Each row of a before or after table is a point. One or more steps were done to the points. Then noise was added and the rows were shuffled. The steps act on columns, c1 being the first. Name the steps. A step turns or swaps two columns, mirrors them in a line or flattens them onto one, adds a multiple of one to another, or multiplies or shifts one. Angles are multiples of 10 degrees, from the lower column toward the higher: turns from -170 to 170, lines from 10 to 170 but not 90. Use the fewest steps. Two steps may share a column if one is a turn and the other turns, adds or multiplies; they go together, in the order done. Otherwise the lowest column goes first.
In the rows, 128 means zero.

Before, 12 rows:
[[105 122  86]
 [167 157 139]
 [112 203 125]
 [137 186  98]
 [113 194 128]
 [154 171 101]
 [121 144 138]
 [145 153  89]
 [192  95 163]
 [113 140  94]
 [121  77 103]
 [ 94 108 125]]
After (12 x 3):
[[ 78 172 125]
 [123 140 125]
 [ 79 125 126]
 [ 99 129 130]
 [175 106 126]
 [ 73 181 129]
 [ 75 155 125]
 [ 86 112 132]
 [125  58 127]
 [163 150 127]
 [142 145 126]
 [113 144 128]]
Steps: mirror c1 and c2 in the line at 120 degrees; multiply c3 by 0

Before (14 x 9):
[[ 84 136 116 129 105  91 170 119 134]
 [128 125 166 165 107 133  98  93 163]
 [128  96 161 138 191 132  83 134 162]
 [ 91 134 104 177  67  88 117 136 198]
 [154 127 104  96 126 148 103 114 171]
 [105  76 149 130 139 128  87 100 169]
 [150  95  77 115 134 153  95 139 118]
 [175  71  77 105  95  97 134 148  99]
 [147 126  91 119 137 180 183 155 104]
 [114  65  76 105 102 157  97 147 103]
 [ 99 104 123 115 167 161 159 164 103]
 [ 98 139 120 201 118  96 110  82 185]
 [107 129 159 152  94 106  79 136 167]
 [116  92 142 162 101 130 116 122 202]]
After, 14 rows:
[[125  87 162 160 191 126  93 134 112]
 [129 129 122 104 167  84 130 165 145]
 [158 103 159 162  95 131 108 136  96]
 [ 96  93  76 119 136 123  99 139 141]
 [ 79 153  92 105 137 102 149 157 143]
 [112  97  78 102  95 181 101 147 156]
 [136 102 142 195 100 120 105 123  82]
 [120  76  77 107 102  97  85 148 156]
 [184 126 105 187  67 136 125 137  68]
 [186 152 115 133 104 128 150 116 125]
 [ 95 115 104 175 125 129 118 112 152]
 [124 112 167 156 107 122 113  93  86]
 [147  77 148 168 140 112  85  99 120]
 [172 126 120 171 118 134 125  82  45]]
Steps: turn c1 and c6 by 140 degrees; flatten c2 and c7 onto the line at 40 degrees; turn c4 and c9 by -100 degrees

Before (8 x 14):
[[ 96 155 110 153 129 127 134 105 114 128 148 153 128 112]
 [139 170 110 128 147 115 138  76 114 124  83 137 129  96]
 [ 84 128 107 159 114 122 146 133 212 148 144 103 128  98]
 [144 119 120 128 131 143 148 117 126 126 139 103 138 100]
 [139 138 113 117 131 130 144 115 114 174 132 134 131 122]
 [139 117 103 165 117 158 143 139 114 127 147 146 179 134]
 [123 154 156 167 120 124 155 136 128 131  81 226 128 111]
 [144 171 137 117 115 122 130 138 135 139 100 131 122 129]]
After:
[[ 85 128 140 159 131 108 145 135 210 111 146 103 109 100]
 [141 173 120 118 128 118 130 136 135 105 102 136 122 134]
 [136 138 148 119 132 124 144 117 118  99 133 136  83 121]
 [ 97 153 150 154 130 123 134 108 113 128 146 158 129 111]
 [139 120 153 164 161 123 141 138 112 248 147 147 113 137]
 [139 169 150 126 106 133 141  72 112 134  84 137 132  96]
 [123 151 100 169 128 132 154 137 128 122  80 226 124 112]
 [146 121 139 127 139 133 148 115 126 155 139 104 126 101]]
Steps: turn c5 and c6 by -120 degrees; turn c3 and c6 by 160 degrees; turn c10 and c13 by -110 degrees; multiply c10 by 2.5

Before, 13 rows:
[[132  99 125 116 154 139 139 111 117 129 166 117 105 137 110 102 149 141
  126  86 109 146 118 112 104 156 143 120 104 121 139 125]
 [102 149 130 152 121 136 114 115 121 125 125 147 133 139 104 131  89 119
  103 163 122 115 116 109 145 124 137 173 137 122 112 119]
 [135 108 137 128 144 148 128 121 131 130 130 146 100  90 153 121 139 145
  130 154 146 113 131 137 125 136 135 130 114  69 115 145]
 [141 108 141 108 152 149 112 108 168 122 123 147  74 120 195 136 112 113
   90 159   7 146 131 132 131 117 129 131 145 125 122 123]
 [109 101  98 127 116 146 144 109 133 119 153 136 114 127 126 137 136 152
  104 148 150 131 126 129 152 128  87 122 135 109 134 149]
 [132 107 131 109 103 147 118 142 128 136 155 140 130 112 123 127 137 151
  114 145 146 122 124 140 117 161 130 114 149 110 139 142]
 [146  97 136 133 135 149 159 139 117 158 126 134 137 146 117 134 148 133
  150 118 149 148 116 126 122 139 137 120 138 116 114 144]
 [145 111 132 104 158 118 145 107 151 151 172 133 129 125 112 133 144 151
  125 157 143 123 124 136 126 144  82 124 106 120 116 131]
 [137 149 138 151 150 142 111 144 147 138 126 145 133 143 182 130 128  94
  147 149 155 111 126 136 145 151 142 143 109 113 117 122]
 [112 136 133 151  63 136 134 114 118 119 134 147 130 120 117 134  68 139
  115  95 134 116 132 138 130 126 127 181 109 123 122 154]
 [146 121 129 107 129 131 119 139 122 158 122 120 128  84 123 137 145 147
  106 153 155 129 102 101 119 150 128 160 120 119 126 139]
 [ 66 146  54 104 101 143 127 103 120 161 124 113 138 112 137 130 100 136
  100 124 135 135 131 124 111 137 132 120 105 109 112 144]
 [142 129 116 103 153 141 127 132 131 116 192 119 126 108 107 109 141 131
  120 150 141 148  80 103 128  37 117 117 162 107 142 137]]
After (13 x 32):
[[133  84 132 110 104 149 119 140 189 140 155 140 129 110 122 127 136 150
  115 147 147 140 123 139 117 160 129 115 150 112 129 113]
 [145  93 132 104 160 118 146 107 211 104 172 133 127 123 113 133 144 154
  124 155 142 118 123 136 124 144  83 124 107 120 139 108]
 [137 172 141 150 150 142 112 145 208 107 124 145 135 142 183 133 127  95
  144 148 153 123 126 137 145 151 142 143 108 111 147 125]
 [147 115 128 108 128 129 119 139 182 106 120 120 130  85 124 135 145 149
  107 151 155 124 104 100 117 151 127 161 117 118 128  97]
 [144  66 138 131 135 150 159 139 176 113 127 134 140 145 118 134 147 133
  150 121 150 107 116 125 123 138 138 119 138 117 111  94]
 [141  90 139 107 153 149 113 108 229 129 127 147  75 120 196 136 113 112
   90 161   5 117 131 132 131 116 129 131 144 127 111 136]
 [ 68 163  53 104 100 142 129 102 180 111 125 113 137 114 137 128 101 136
   99 124 134 111 131 123 110 136 133 120 105 106 127  92]
 [102 169 130 152 123 135 112 116 182 120 125 147 132 141 107 130  90 121
  102 163 123 119 117 110 146 125 135 174 137 122 145 133]
 [112 145 134 149  62 136 134 115 180 180 134 147 130 120 118 133  67 139
  115  94 131 126 130 137 130 124 128 182 110 122 142 117]
 [141 130 115 101 151 141 125 131 190 158 191 119 124 107 107 110 139 131
  120 151 140 134  78 103 127  37 117 118 162 106 103 130]
 [133  70 127 119 154 139 138 109 178 122 168 117 105 138 111 101 148 142
  125  88 110 132 115 112 103 156 143 122 103 122 107 127]
 [109  74  98 127 115 146 145 109 193 172 155 135 112 126 128 136 138 152
  103 148 149 133 126 130 151 127  85 122 136 111 121 120]
 [135  86 137 129 144 146 128 121 191 150 129 147 101  89 153 120 139 144
  129 153 145 122 129 139 126 136 135 130 114  69 146 117]]
Steps: multiply c2 by 2; shift c9 by 60; turn c10 and c32 by -130 degrees; multiply c10 by 2; turn c22 and c31 by -110 degrees
